Each row is a point. Each copy is the shape, with its points in the same order, turned, moved and blurred by noise. Say if it was mirrored as well.
In the rows, 128 means zero.

Shape (8 x 3)
[[141 130 142]
 [200 124 131]
 [150  87 138]
 [114  63 139]
 [103 132   8]
 [159 129 132]
 [105 142 140]
 [139 150 141]]
Copy 1 (8 x 3)
[[143 113 136]
 [162  57 133]
 [106  95 158]
 [ 70 122 159]
 [ 71  92  17]
 [141  96 135]
 [131 146 117]
 [154 128 126]]
Copy 1 is: only turned
Copy 2 (8 x 3)
[[146 142 148]
 [168 137 201]
 [190 147 143]
 [205 148  99]
 [161   7 115]
 [152 136 162]
 [123 135 115]
 [128 138 148]]
Copy 2 is: mirrored
Copy 3 (8 x 3)
[[137 130 147]
 [173  86 169]
 [114  94 149]
 [ 72 100 131]
 [164 104  12]
 [154 114 146]
 [127 164 129]
 [149 147 146]]
Copy 3 is: only turned

Shape (11 x 6)
[[184 191 135 131  87 113]
 [182 182 161 127  98 115]
 [ 53  64 160 199 153 143]
 [127 130 148 138 106 166]
 [ 45  68 144 166 131 130]
 [156  79 153 144  80 135]
 [126 113  77 166 169 182]
 [137 161 126 121  68 124]
 [108 132  57 174 158 112]
 [128 133 116 122 155  90]
 [153 151 135  83  99 129]]
Copy 1 (11 x 6)
[[123 155 157 117 144 206]
 [ 96 145 167 109 143 200]
 [ 51  72  90 165  96  53]
 [ 82 150 120 155 144 146]
 [ 76 107  88 140  96  44]
 [ 66 166 170 166 100 131]
 [130 101 119 213 170 105]
 [119 176 125 124 124 164]
 [176  94 126 167 135 103]
 [132 106 159 109 142 104]
 [101 183 156 118 167 145]]
Copy 1 is: mirrored
Copy 2 (11 x 6)
[[156 179 114 131 104  88]
 [139 178 132 143 108  96]
 [120  79 114 214 139 243]
 [150 148 137 151  91 177]
 [131  54 128 192 114 221]
 [182 129 177 155 131 170]
 [163 151  59 125 129 235]
 [174 133 121 139  86 115]
 [150 100  39 137 154 174]
 [111 110 101 111 143 143]
 [142 141 140  94  89 129]]
Copy 2 is: only turned
Copy 3 (11 x 6)
[[133 153 103 164 151 201]
 [132 136 112 167 172 204]
 [140  60 159 187 116  19]
 [158 136 156 167 144 120]
 [117  79 176 167 104  42]
 [168  81 180 180 112 150]
 [205 108 109 115 112  79]
 [120 156 138 162 102 171]
 [135 104  80 105  80  89]
 [105  99 119 110 140 129]
 [130 150 155 133 149 174]]
Copy 3 is: mirrored

Shape (13 x 9)
[[179 123 124 149 111 114  57 105  85]
 [108 103 196  79 120 147 153  70 113]
 [ 67 169 164  84 131 163 168 104 133]
 [161  94  77  92  38  96 154 111 151]
 [115 126 138 147 155 114 163 102 136]
 [103  52 139 113 125 157 100  97 179]
 [ 95  84 141  65 183 113 103  72  63]
 [134  95  89 186  51  92 101  90 125]
 [158 113 108 182 115 169  94 100  95]
 [118  93 154  88 159 147 136  96 129]
 [164  87 120 219  81 140  99 155  85]
 [ 75 115 130 107 132 100 126 138 124]
 [ 93 126 107 111 130 132 147 100  77]]
Copy 1 (13 x 9)
[[109  65  86 165  97 188  75 104 148]
 [ 95  90 123 102 178 166 202  89 140]
 [141 170 142  74 139 142 192 103 148]
 [157  54 126 198 114  74 157 100 107]
 [ 92 156 102 139 158 131 130 113 121]
 [ 32  75 127 122 110  98 173 128 158]
 [ 71  81  51  69 150 162 125  95  99]
 [110  92  99 224  64 129 137  77 120]
 [100 100  78 193  96 179 130 150 156]
 [ 74  90 108 104 159 131 155 118 132]
 [ 89 108 124 228  75 199 119 157  99]
 [ 96 132 115 106 116 118 136 103 108]
 [129 128  70 108 117 145 150 117 103]]
Copy 1 is: only turned
Copy 2 (13 x 9)
[[132 115  97 133  72 105  45 166 132]
 [ 56 140 170 119 118  90 114  81 170]
 [ 68 188 185  96 143 144 147 105 137]
 [134 159  30  81 102  76 129  92 160]
 [ 97 143 123 143 155 130 109  93 115]
 [ 64  84 103  58 149  98  84  92 131]
 [ 44 161 170 137 116  36  55 118  97]
 [113 142  22 107  88 142  55 106 152]
 [137 107 113 107  68 148  44 108 107]
 [ 81 121 162 107 142  83 106  98 121]
 [118  83  54 138  35 160  77 115 105]
 [ 50 157 104 120 137 115 114 131 105]
 [ 84 190 128 121 106 105  96 101  94]]
Copy 2 is: only turned
Copy 3 (13 x 9)
[[131 176 101 128  85 102  90 136  49]
 [201  62 145  97  82 113  97  77 117]
 [163  75 134  69  95 124 146  68 174]
 [169 121 124 135  99 234 122 168  99]
 [122  96 157 125 140 125 134  86 107]
 [186  95  89 174 121 147  77  73 129]
 [139  68  99  57 126 112  32  80  83]
 [100 138 114 188  60 183 111 141  73]
 [134 142  77 151  90 111 145 100  53]
 [183  86 115 103 134 118  94  75 110]
 [118 125  81 191  86  94 154 169  53]
 [116  81 112 114 128 131  97 119 152]
 [119  77 102  79 106 139 124  99  98]]
Copy 3 is: mirrored

Shape (16 x 12)
[[ 52 103 139  95 171 103 110 136  99 133 161  81]
 [148 115  94 171 100  56 153 111  79 136 208 100]
 [139 115 110 166 117 142  96 143 127 157 125 212]
 [158 126 192 163  91 139 149  82 154 161 126 113]
 [118 158 134 148 104 100 123 182  87  54  71 158]
 [149 170 168  40 120 125 107 134 113 122  87 157]
 [106 139 112 131 135 158 141 109 182 126 151 149]
 [114 101 132 118 131 180 144  85 155  98 151 112]
 [163 138 127 168 112 110  95 111 134 156 105 133]
 [177 134 139  89  90  42 176  75 101 196 125 118]
 [110 167 142 151 154 143 148 172 118 173 118 148]
 [103 121 141 155 194  98 184  87 142 131 143  91]
 [ 76 175 112 181 105 100 161 117 116 173  79 133]
 [105  51 159 131 130 108 129 141 107 117 108 155]
 [148 147  82 103 140 176 139 156 137 127  95 146]
 [145 176 107 140 148 171  57 114  45 139 148 167]]
Copy 1 (16 x 12)
[[100 165 134 151 107 146  72 134 170  65  97 150]
 [ 79 101 107  88 124  81  77 220 162 122 134  85]
 [102 118  98 125 179 124 110 105  64 176 155 128]
 [ 91 127 123  75 145  99 202 111 146 139 101 101]
 [121  66 178 145  95 116 117 164  61 128 149 183]
 [174 180 206 112 111 111 146 103  86 121 165 157]
 [136 146  93 160 137 116 144 115 152 165 116 133]
 [151 122  83 155 123 102 170 108 160 109 109 124]
 [ 91 130 123  85 124 116 140 125  81 160 109  91]
 [116 172 160   7 135  65 106 171 153 148 112 116]
 [ 98 141 117 107 132 179 133 134 118 152 142 174]
 [101 151  93 112 109 126 145 174 156 119  50 157]
 [ 72 112 116  67  69 114 116 117 118 188 129 177]
 [103 100 148 131 171 106  96 109 108  94  84 164]
 [191 125 109 121 116 145 132 112 101 161 143 146]
 [108 180  86 129 110 130 114 139  53  97 208 114]]
Copy 1 is: only turned
Copy 2 (16 x 12)
[[110 127 200 152 161 110 115 170  80 154 130  92]
 [129 154 136  73 108 119  43 131  61  83 123 159]
 [173 125 149  75 161 205 182 128 125 134 141 165]
 [201  67 106 147  99 144 117 117  89 127 165 140]
 [154 153 114 147 194 163 157 117 148  63  68 122]
 [208 144 161 163 158 139 166  54 116 146 102  94]
 [157 114 139 120 145  84 178 152 119 141 165 164]
 [126 129 133 160 122 103 163 145 112 135 202 143]
 [165  93 121 108 124 164 141 108  93 132 103 151]
 [209 122 147  98  78 113 107  77  16 102 115 105]
 [192 109 114  77 179 127 153 153 122 140 121  88]
 [117  75 134 117 117  72 131 153  97  94 151  88]
 [168  74  92  97 185 119 160 154  40  98  88 132]
 [144 128 173 148 128 187 152 165 112  81 154 106]
 [168 162  98 113 136 118 200 130 131 160 118 119]
 [114 135 129  83 201 184 127  69 121 182 139 139]]
Copy 2 is: only turned
Copy 3 (16 x 12)
[[175 190  93 123 153 168  98 140  63  87 126 122]
 [152 129 149 118  69 116 203 135  23 104 109 110]
 [117  97 112 145  75 127 140 120 150 141 182 167]
 [ 68 127 107 165 149  50 147 122  76 124 116 160]
 [155 122 131  31 124  87 135 105 167  79 136 156]
 [115 178 101  88 104  63  46  89 140 134 134 118]
 [ 91 168 135 146 128 142 133 153 129 155 114 162]
 [131 188 133 168 167 105 144 146 124 154 106 145]
 [104 111 136 141  91  73 121 146 100 100 149 170]
 [ 94 101 138 116  87  59  94 109  13 143 106  81]
 [111 117  89 117 103 146 106 101 114 115 100 194]
 [132 136 108 116 161 131 129 188  50 140  69 160]
 [ 90  87 167  90 139 138 112 104  69 108 130 196]
 [162 102  83 123 163 117 133 132 124 115 158 107]
 [136 138 150 139  93 118  83 115 172 139  88 162]
 [186 175 122 131  48  98 114  94 108 139 175 216]]
Copy 3 is: mirrored

Shape (18 x 12)
[[140 119 118 154 125 126 109 154 120 155 124 130]
 [140 141 149 123 139 101  99  95 106 155 104 118]
 [113 127 119 126 177 103 171 122 169 157 107 143]
 [121 156 127 160 177 114 102 161 119 114 106 108]
 [118 105 124 146 148 119 108 155 114  96 129 112]
 [150 130 135 151 160 105 126  89 100 117 129 130]
 [147 132 123 148 141 134 123 131 119 104 106 121]
 [  7 163 125 116 127 109 118 161 106 156 145  93]
 [111 118 120 120 141 123 112 144 113 136 104 200]
 [143 136 189 130 117 104 108 142 107 156 126 112]
 [158 147 119 116 124 111 100 164 106 142 142 135]
 [134 122 151 134 115 191 108 145 126 118 142 149]
 [148 111 137 123 143 211 105 141 107 115 119 106]
 [ 88 108 124 117 185 109 129 135 132 122 114 172]
 [155 133 127 123 130 124 182 147 202 121 105 118]
 [ 98 114 124 144 122 139 121 137 117 139 110 118]
 [145 139 134 154 151 136 119 152 123 126 121 119]
 [158 149 130 142 124 108  97 141 175 146 131 111]]
Copy 1 (18 x 12)
[[123 107 110 155 151 142 147 125 114 144 107 138]
 [108 130 130 109 135 108 136 137 114 168 156 149]
 [ 92 164 114 112 195 123 116  97 157 117 122 128]
 [ 72 128  95 154 133 142 152 162 127 110 139 135]
 [102 116 114 153 114 130 132 130 110  90 124 143]
 [103 165 147 129 114 132 136 125 125 136 141 167]
 [109 147 113 128 125 156 128 144 106 114 121 141]
 [109  84  94 128 125  69 171 135 172 104 136  42]
 [ 96 106 107 123 132 130 102 121 159 152  71 149]
 [111  86 158 117 152 127 148 151 106 148 146 133]
 [118 108 132 169 140 140 112 142 111 158 119 117]
 [106  98 129 109 110 189 135 105  94 135  91 112]
 [ 88 126 109 117 100 167 144 111  50 131  92 113]
 [ 70 123 113 120 138 111 102 102 167 110  99 144]
 [118 152 117 111 207 181  92 117 113  90 129 115]
 [125 113  98 117 131 125 150 122 119 115 109 123]
 [ 97 128 119 144 145 156 145 139 108 125 121 137]
 [121 114 109 150 171 175 123 123 114 140 167 129]]
Copy 1 is: mirrored
Copy 2 (18 x 12)
[[128 149 136 143 111 127 108 123 130 164 146 134]
 [123 139 122 146 167 125  89 120  87 129 127 151]
 [ 68 105 103 115 146 103 142 106 136 117 116 126]
 [ 92 124 120 117 107 146  83 141 131 127 170 155]
 [135 129 118 132  87 129 109 156 129 125 145 158]
 [128 135 111  99 152 139 112 141  97 134 115 161]
 [136 145 121 111 124 141 106 123 133 116 141 160]
 [ 62 115 139 207 100 146 101 196 111 103 142  73]
 [106 156 128 141 116  97  85 136 159 134  78 147]
 [140 122 167 160 164 116  92 129 100 142 153 137]
 [124 180 134 153 143 107 101 152 139 148 161 144]
 [138 180 192 129 101 131 123 123 141 118 118 149]
 [143 165 178 154  99 171 129 108 139 107 132 189]
 [ 78 114 116 124 109  93 111 151 137 115  90 159]
 [123 124 122 106 136  92 161  80 164  95 163 116]
 [124 130 132 158 101 145 107 124 130 128 120 122]
 [116 147 144 117 124 140 112 125 132 138 155 148]
 [116 168 130 125 124  97 110  93 103 133 180 115]]
Copy 2 is: mirrored
